Each row of a before or after table is a point. One or more steps were done to the points. Then noise was added and the rows were shuffled. The steps act on columns, c1 being the first. Write out the steps. A step turns or swaps two columns, mirrors them in a line or flattens them onto one, adds a multiple of one to another, or multiplies or shifts one. Angles are multiples of 10 degrees, from the lower column toward the higher: turns from -170 to 170, lines from 10 to 170 but not 90. Use the fewest steps. Two steps may share a column if one is a turn and the other turns, adds or multiplies; they go together, in the order done. Otherwise the lowest column goes first.

Before (10 x 3):
[[-13 -10  56]
 [  1 -22  10]
 [-27  77  23]
 [-61   5  16]
 [ 16  67  34]
 [-44  54  -5]
 [-24 -49  30]
 [-33  31 -29]
 [-33  -7 -21]
 [ 12  21   1]]
After (10 x 3):
[[-23 -59   5]
 [  4 -19  -1]
 [-37   7 -22]
 [-23  59  58]
 [-41  49  25]
 [ 12  42  63]
 [-60  -3  21]
 [ 11  20   9]
 [-13 -40  43]
 [-34  42  -7]]
Steps: turn c2 and c3 by 30 degrees

Before (12 x 4):
[[ -1  21 -29 -95]
 [ 16  20 -11  55]
 [ 20  15 -16  50]
 [ 20  25 -25 -51]
 [  6  24 -13  50]
 [ 55  13 -27  42]
 [  5 -35 -35  51]
 [ -8   1 -37  15]
 [  4  -1 -18  39]
 [ 18 -14 -27 -36]
 [  0  25 -81  32]
 [-13 -58 -22 -10]]
After (12 x 4):
[[ -8  30 -24 -51]
 [  9  26 -80  29]
 [-12  21 -18  48]
 [  9  19 -28 -98]
 [  3  24 -13  51]
 [ -6 -60 -23 -13]
 [ -9  23 -12  55]
 [ -4   0 -18  39]
 [-48  30 -28  41]
 [-17 -32 -33  50]
 [-20  -6 -28 -35]
 [  6   0 -41  17]]
Steps: mirror c1 and c2 in the line at 80 degrees

Before (12 x 6):
[[ -8  -6 -95  34 -38  11]
 [  6  23  63  41   5  39]
 [ -3  15 -49 -62 -22  11]
 [  9 -28   5   7  30 -51]
 [ -2  25  28  58  -8  14]
 [  1 -27  59 -21 -27  39]
 [ 19 -69  47 -78 -19 -27]
 [-12 -18  59 -13 -18  24]
 [-24   3  19  15 -13  36]
 [-21 -54  57  -9   7   4]
 [-22   8  32  43  41  -6]
 [-34  14  42  53 -24  -6]]
After (12 x 6):
[[-25   4  45 -80 -69 -28]
 [ 43  -8  42  51   0  -4]
 [ 12 -14  30  60  19  12]
 [ 20 -23 -46 -61  -1  10]
 [ -2  -9  64  37  20  40]
 [  4  40  32  44  26  -4]
 [  6 -12  60 -17 -38  42]
 [  1  42  56 -12 -46   3]
 [ 23 -18 -92  36 -21  12]
 [ 26  -1  20  14  -5  38]
 [ 14   4  57 -14 -28  22]
 [-29  28   5   7 -14 -47]]
Steps: turn c2 and c5 by 60 degrees; turn c1 and c2 by -150 degrees

Before (9 x 8):
[[ -1 -13  47 -12  -8   9 -31 -44]
 [-10  31  28  14  43  11   2 -14]
 [-44  26 -10 -17 -16   2  14  -2]
 [-31   6  39 -38  36  -3 -21 -28]
 [-15  31  39 -14  12 -25 -28 -40]
 [-28 -16  -2 -16 -37 -43  30  40]
 [ 58  29 -59 -27  -1  27 -10 -13]
 [-19 -12 -55   7 -12 -26  30   7]
 [ 43  17 -29 -23  -1  10  32 -35]]
After (9 x 8):
[[ 25  23  40 -97 -11  30 -23 -27]
 [ 34  -4  37 -32  17  24 -28 -40]
 [ 31  -7  25  36 -34  32   3 -18]
 [ -2  22 -56  17  27   0  31   9]
 [ -7 -47 -28 -57 -10  -8  32 -35]
 [-10   7  47 -30  -4 -11 -32 -45]
 [  1  34  -2 -42  56 -15  29  38]
 [ -6 -67 -58 -70 -23 -17 -13 -15]
 [ 44  25 -10 -41   4 -15  12  -2]]
Steps: turn c1 and c2 by -120 degrees; multiply c4 by 2.5; turn c5 and c6 by 120 degrees

Before (10 x 9):
[[-12  -2  25   2 -33  -1  19  -9 -51]
 [  1  14 -16  -7  15   4   8  62  16]
 [-13   8  24  49 -39  23   0   5  10]
 [  0  26   1  29 -42 -44 -26   6 -14]
 [ 39 -22  54  11   0 -35  33  32  -4]
 [-13 -26  39 -37  33  29  19 -95  67]
 [-13  -4  21  19  37   0  62 -91  29]
 [ -4 -12  21  40  11   1 -29  -4 -31]
 [ 51  -6 -31 -24  34  60  26 -69  70]
 [-13 -56 -26  42 -41 -43  21   9  -9]]
After (10 x 9):
[[ 25  -2 -16  34 -31  -2  18  -9 -48]
 [ 22  -2 -12  49  38   1  61 -90  31]
 [ -8  11  11  22  16   5   4  60  16]
 [ -1  24  -2  57 -47 -44 -25   5 -14]
 [ 23   9 -12  78 -40  21   5   3  11]
 [ -9 -24 -67  42   0 -34  31  32  -6]
 [-59  -6   3   9  33  62  24 -68  68]
 [ 13 -11 -19  70  10   0 -31  -6 -31]
 [  0 -57  28  74 -43 -42  19   8 -10]
 [ 29 -25 -28  -7  32  28  16 -95  64]]
Steps: turn c1 and c3 by -150 degrees; shift c4 by 30
